Rows are points. A path goes straight from each point to the next, and from the last back to the first. The post is the endless flat space through its rows: a point in 2 columns, a line in 3, a plane in 4, and so on, so that a path can go around it. Count how often the path circles the post. Going back the other way cancels.

Post (1 x 2):
[[-1.0 -3.5]]
Path, 23 rows:
[[-2.0 -5.1]
 [ 1.7 -6.0]
 [ 3.5 -2.8]
 [ 1.7 -0.2]
 [-4.4 -0.1]
 [-1.3  1.5]
 [ 3.1 -1.4]
 [-0.4 -0.9]
 [-6.6 -1.6]
 [-4.2 -4.1]
 [-5.6 -3.9]
 [-5.4 -1.2]
 [-3.8 -4.0]
 [-5.4 -4.6]
 [-2.9 -2.7]
 [-6.0 -2.3]
 [-3.2 -5.0]
 [-2.0 -7.8]
 [ 3.4 -5.7]
 [ 3.8 -2.5]
 [ 0.2 -0.4]
 [-4.4 -1.9]
 [-4.0 -3.9]]
Times around: 2

Post (5 x 6):
[[-1.6 -1.7 -0.8  5.0  5.3  7.9]
 [-1.1 -0.6  2.3 -4.9 -0.7 -7.1]
 [-0.9  0.6  6.5  3.7 -3.3  3.9]
 [-2.9 -1.5 -3.3  0.7  3.9 -6.1]
 [ 1.5  4.8 -1.4 -0.4 -1.0  0.4]]
Path (17 x 6):
[[-3.1 -1.8  2.7  3.5  5.0 -1.8]
 [-1.2  8.9  7.7  3.8 -6.3  2.9]
 [-8.8 -9.5 -2.3  3.3  7.1 -6.3]
 [-1.2 -3.9 -8.5  6.9  2.4  1.8]
 [-1.5 -4.4 -2.2 -3.7  3.9  2.2]
 [-2.3 -3.2 -2.4 -3.2  1.7 -1.8]
 [ 2.0 -3.7 -2.0  2.0  1.6  0.0]
 [-0.1  2.2 -2.3  6.7  2.5 -1.2]
 [-0.5  0.4 -0.1 -4.1  6.6 -1.5]
 [-1.0  3.0  2.7  1.5 -0.4  3.9]
 [-1.2  6.5  1.1 -1.1  4.7  1.5]
 [-3.8  2.0 -2.7 -2.7  1.0 -5.4]
 [-1.5 -2.9  1.5  0.9 -1.8 -0.4]
 [ 2.7 -4.8  3.1  2.0 -0.2 -2.8]
 [-1.5 -5.6  3.6  4.1 -4.7 -5.1]
 [-2.5 -3.2 -0.1 -3.2  1.4  7.1]
 [-0.7  5.8  0.1 -3.4  1.6 -1.3]]
Times around: 1

Post (10 x 11):
[[-2.7 -1.6 -0.6  6.1  1.7  2.5 -0.4 -6.7 -2.4  2.5  1.2]
 [-1.3 -7.3  1.9 -4.6  2.6 -3.9 -2.7 -2.8  4.8 -4.0 -1.9]
 [ 1.7  0.5  3.7  8.7  4.6  2.7  3.9 -2.7 -3.3 -2.2 -0.8]
 [ 0.0  0.5 -1.8  1.4  7.8  2.9  1.8 -5.1 -0.4 -3.1  3.7]
 [ 0.8 -1.4  2.1  6.7  2.2  8.8  0.5 -3.1 -7.4 -5.2  4.2]
 [-2.1 -7.4  0.3 -7.1  4.7 -8.0 -1.4  0.6 -1.8  1.7 -1.0]
 [-6.1  2.6 -2.9 -2.1 -5.1  0.4  6.9  4.8  0.4 -2.2 -2.3]
 [-5.2  1.0  0.7 -6.2 -3.4 -3.4 -0.2  7.6  6.5  1.0  0.0]
 [ 3.5  2.5 -4.5  7.3 -0.7  3.8  0.6 -0.7 -1.8 -2.0  0.6]
 [-3.8 -2.8 -2.7 -5.4 -0.8  1.0 -0.2  4.3  3.3  3.7 -5.3]]
Path (6 x 11):
[[-5.4 -2.5  1.8  2.6  1.6 -6.8  2.4 -4.1 -0.4 -7.1  2.6]
 [ 1.4  0.4 -0.2  5.2  1.4  0.7 -2.4  5.0 -2.8  1.0  4.0]
 [-2.2  3.2 -8.2 -1.7 -1.0  0.0 -3.1 -0.8  3.1 -2.9  1.5]
 [ 2.0 -1.0  2.6 -4.7  3.5 -1.4 -4.6 -3.6  3.0  1.8  0.1]
 [-1.2 -1.2  6.2 -0.7 -1.5 -3.5  3.4 -9.0  4.2 -3.0  0.1]
 [-3.2  7.0  4.0  1.4  0.0 -3.8  4.5  4.9 -2.9  0.4 -2.5]]
Times around: 0
